Rows are points. A path goes straight from each point to the next, and from the last back to the first. The post is the endless flat space through its rows: a point in 2 columns, a line in 3, a plane in 4, and so on, so that a path can go around it. How many times does the path go around the post? Going back the other way cancels.

Post (2 x 3)
[[ 3.6 -0.9  2.5]
 [-3.1 -1.9 -2.8]]
Path (30 x 3)
[[ -3.6  -3.7   7.1]
 [ -0.5  -8.8   2.7]
 [ -2.1  -3.5  -8.1]
 [  6.7  -0.1   2.0]
 [  7.3  -2.2   3.0]
 [ -3.3  -6.8   0.5]
 [ -8.4  -2.7  -2.9]
 [ -9.8   1.8  -5.9]
 [ -3.2  -1.3  -6.0]
 [  6.8  -2.9   0.9]
 [ -2.1  -4.1  -1.7]
 [-11.1  -4.1  -2.8]
 [ -2.8   1.8   0.9]
 [  7.4   2.4   0.0]
 [  9.8  -2.1   1.3]
 [ -0.4  -5.1   0.0]
 [ -7.9  -3.7   1.8]
 [ -4.9  -0.1  -0.1]
 [  5.3   3.9   0.8]
 [  2.4  -2.0  -6.5]
 [ -2.8  -3.8  -3.0]
 [ -0.2  -5.5   3.4]
 [ -5.8  -1.6   0.1]
 [  3.7   2.3   2.6]
 [  8.5   1.1  -1.3]
 [  7.0  -4.0  -2.0]
 [ -3.7  -5.3   1.3]
 [ -0.2  -1.6   8.0]
 [ -2.4   0.7  -1.3]
 [ -4.9   1.1  -1.2]]
Times around: 4

Post (7 x 8)
[[ 0.8 -4.9 -1.7  1.3 -4.7  2.4  3.1 -1.9]
 [-3.0 -2.5  6.1  4.4 -4.8 -8.6 13.1 -2.1]
 [ 0.3  1.8  1.7 -5.7  9.5 -3.7  0.0 -6.2]
 [ 2.1 -3.7 -3.0  1.2  5.5  0.6 -8.4 -2.0]
 [ 1.3 -2.8 -4.9 -1.6 -5.5  3.4  3.8  1.7]
 [ 3.5 -2.8 -0.8 -1.4 -1.2  2.5 -6.1  0.5]
 [-3.2  0.7  0.7 -3.4  3.8 -1.6 -3.6 -3.6]]
Path (31 x 8)
[[ -4.6   2.7  -0.5   0.5   3.8  -2.6   9.3 -11.4]
 [  0.2   1.8   6.7  -1.5  -2.6  -5.3   4.7   1.0]
 [ -2.2   4.2   2.6  -4.6  -0.7  -0.1   4.1   2.0]
 [ -1.4   1.9  -0.7   0.2  -2.6   1.5   2.0  -5.4]
 [ -0.1   0.1  -0.4  -1.5  -0.2  -3.1   9.6  -7.8]
 [ -0.5  -5.3 -10.0   1.3   3.6   1.4  -3.2  -1.2]
 [ -1.8  -3.3  -5.2  -5.4  -4.6   0.8   6.1   3.6]
 [  0.2   2.8   0.7  -7.8  -6.5  -0.7   8.1   6.9]
 [  0.6  -0.5  -2.4  -3.4  -9.7   5.4   7.0   1.7]
 [  0.7   1.3   3.9  -1.8  -2.4  -0.6  -3.2  -1.6]
 [  3.5  -1.9  -9.0   3.3   5.3   3.3  -5.1   0.1]
 [ -5.9   4.1   9.8  -5.2   6.4  -6.8   5.2  -8.9]
 [ -5.6  -6.9   2.7   7.9   1.0  -3.5   0.1  -2.5]
 [ -0.4  -3.7   6.7  -4.8  -3.5  -5.1   1.9   0.1]
 [  3.5   0.8   8.8  -3.8   4.8  -8.9  -3.7  -1.9]
 [  0.4  -5.0  -1.8   0.1   1.9  -1.7   2.9  -1.7]
 [ -0.2  -3.5  -3.7   3.0   6.3   1.8  -4.9   1.7]
 [  0.4  -3.7  -0.8   7.6  -1.0   3.0  -4.1  -2.1]
 [  6.0   3.2   0.8  -1.9   3.1  -4.8   3.3  -2.1]
 [ -2.4  -1.9   0.2  -3.1  -3.2   0.6   1.0  -5.8]
 [  5.8  -4.9  -5.2  -4.2  10.8   0.2  -2.3  -4.9]
 [  1.5  -7.1  -2.4   2.7   3.1  -5.3   6.4   3.5]
 [  3.6  -9.1  -0.7   0.3   5.8   1.1   1.4  -4.0]
 [ -0.5  -8.5  -3.0   2.5   2.1  -4.7   6.0  -5.9]
 [  2.4  -5.7  -1.4   8.1  -8.1  -3.1  -5.6   5.7]
 [ -7.1   7.6  -2.2  -3.1   6.6   0.0 -10.5  -5.2]
 [ -1.5  -0.1  -6.7  -4.0   0.3   2.7   4.8  -4.9]
 [  0.6   0.5  -3.0  -7.1  -0.5   0.0   2.7  -1.6]
 [  3.7  -7.3   8.3   3.0  -3.3  -6.8  -1.7   1.7]
 [  1.9  -3.1  -3.0  -4.1   0.0   1.6   0.8  -3.4]
 [ -0.5   0.0  -0.8  -0.5  -1.9  -2.6  -5.3   2.5]]
Times around: 1

Post (10 x 11)
[[ -2.1   3.6   2.2   0.2   0.6  -1.3   2.7  -3.4  -2.6   4.8  -0.3]
 [ -6.8   0.7  -4.0   1.9   2.2 -10.0   0.9  -2.5   1.2  -5.1  -7.7]
 [ -2.3  -2.7   0.7  -0.1  -0.3  -4.4  -4.4  -4.0   5.2  -1.9   0.5]
 [  2.2  -0.2   4.3  -1.9  -0.3   0.6  -6.4  -3.4  -1.5  -1.1   0.0]
 [  7.5   0.6   1.3   1.0   1.3  -1.7   5.9   0.7   1.0   4.8  -0.9]
 [ -2.2  -1.7  -5.8  -0.3  -0.6  10.0   2.1  -3.7   3.3  -1.7   2.1]
 [  1.5  -7.2   3.1  -0.8  -3.4   2.5  -1.4  -6.2   2.1  -2.2   0.2]
 [  3.2   6.8  -9.7   3.9  -0.9  -8.9  13.4   5.5  -6.4   5.0   0.0]
 [ -1.2   2.4   8.3  -0.7  -3.9   0.4  -3.0   2.2   0.2   2.5  -0.9]
 [ -3.7   1.4   4.2  -2.4   1.0  -0.1   0.2   1.6  -3.1  -0.7   2.2]]
Path (26 x 11)
[[  7.6  -1.9   0.0  -3.9   0.6   1.7  -2.5  -5.4   7.2  -3.3  -3.8]
 [  2.6  -0.8  -0.8   2.2  -1.0   1.2   1.1  -1.9   6.5   0.2   3.0]
 [-12.4   3.1  -2.4   4.1  -4.6  -2.8  -0.2  -0.7  -1.0   0.4   0.8]
 [  6.5  -2.5  -3.2   1.2  -6.0  -2.5  -3.8   3.0   1.5   1.6   2.4]
 [  1.8   5.5   5.0  -4.9   0.3   1.2  -5.8  -0.9  -0.6   6.9  -2.7]
 [ -4.1   8.7  -6.3   3.0  -1.7  -6.2   4.4  -7.8  -5.0   4.0  -3.3]
 [ -4.1   0.2   9.3  -0.5   3.8   5.3  -3.8  -8.6   7.3   3.7   8.9]
 [ -6.7  -3.5  -2.1   4.3  -6.6   6.2   1.8   3.9   2.7  -1.2   2.8]
 [  2.6   4.9   1.3   0.0  -1.7  -4.3   1.3   5.9  -0.2   6.8   1.1]
 [  4.1   0.7  -6.4   0.1  -1.3  -2.5   3.4  -3.3   1.7   4.3  -1.1]
 [  7.2  -2.6   2.1  -2.6  -4.0   2.5   1.1   2.7   3.6   0.8   1.8]
 [ -2.8   1.7   3.4  -0.1  -0.5  -1.2  -9.1  -4.7  -0.1  -6.0  -4.5]
 [  6.3  -7.4  -4.7   2.9  -1.3 -11.2   2.8  -1.3  -1.7  -6.4  -2.0]
 [  0.4  -2.1  -3.8   0.1  -1.4  -1.7  -7.4   1.0   0.6  -6.5  -4.2]
 [ -0.7  -0.6 -11.1   0.1  -4.8   7.6  14.1  -0.8   4.3   6.3  -5.4]
 [ -2.2   2.1  -1.5  -4.9   5.2  -4.6   0.5  -4.1  -9.0   5.0   4.0]
 [ -4.2   1.9   3.6  -1.5  -2.1   2.4   5.2  -1.2   2.7   4.3  -3.1]
 [ -4.8   5.4   3.8  -0.4   8.5  -3.5  -0.1  -4.0   6.0   1.9  -2.7]
 [ -3.7   0.1   4.9   3.3  -9.3   4.8  -8.5   3.7  -3.0  -2.8   5.9]
 [ -8.4  -5.3  -9.3   3.5  -0.7  -0.3   8.8  -3.7   2.7  -1.5   0.3]
 [  4.8   4.3  -2.5   2.4  -3.9  -3.5   1.3   1.8   9.1   9.1  -3.0]
 [  1.7  -0.2  -0.1  -5.3   6.9  -2.0  -3.8  -5.9  -4.1  -4.5   5.8]
 [ -0.8   5.1  -6.0   1.1   4.3  -1.6  -3.1   0.9   5.5  -3.3   4.5]
 [ -1.8   5.7   1.2   5.3  -2.2  -8.0   4.0   5.6   2.1  -0.2   1.8]
 [ -7.1   0.7  -6.6   0.0   3.2  -2.7   2.8  -1.6  -8.0  -1.0   3.8]
 [-10.0  -6.3   7.6  -5.2  -5.0  -1.4  -4.4   4.4  -3.2  -7.4   3.1]]
Times around: 5
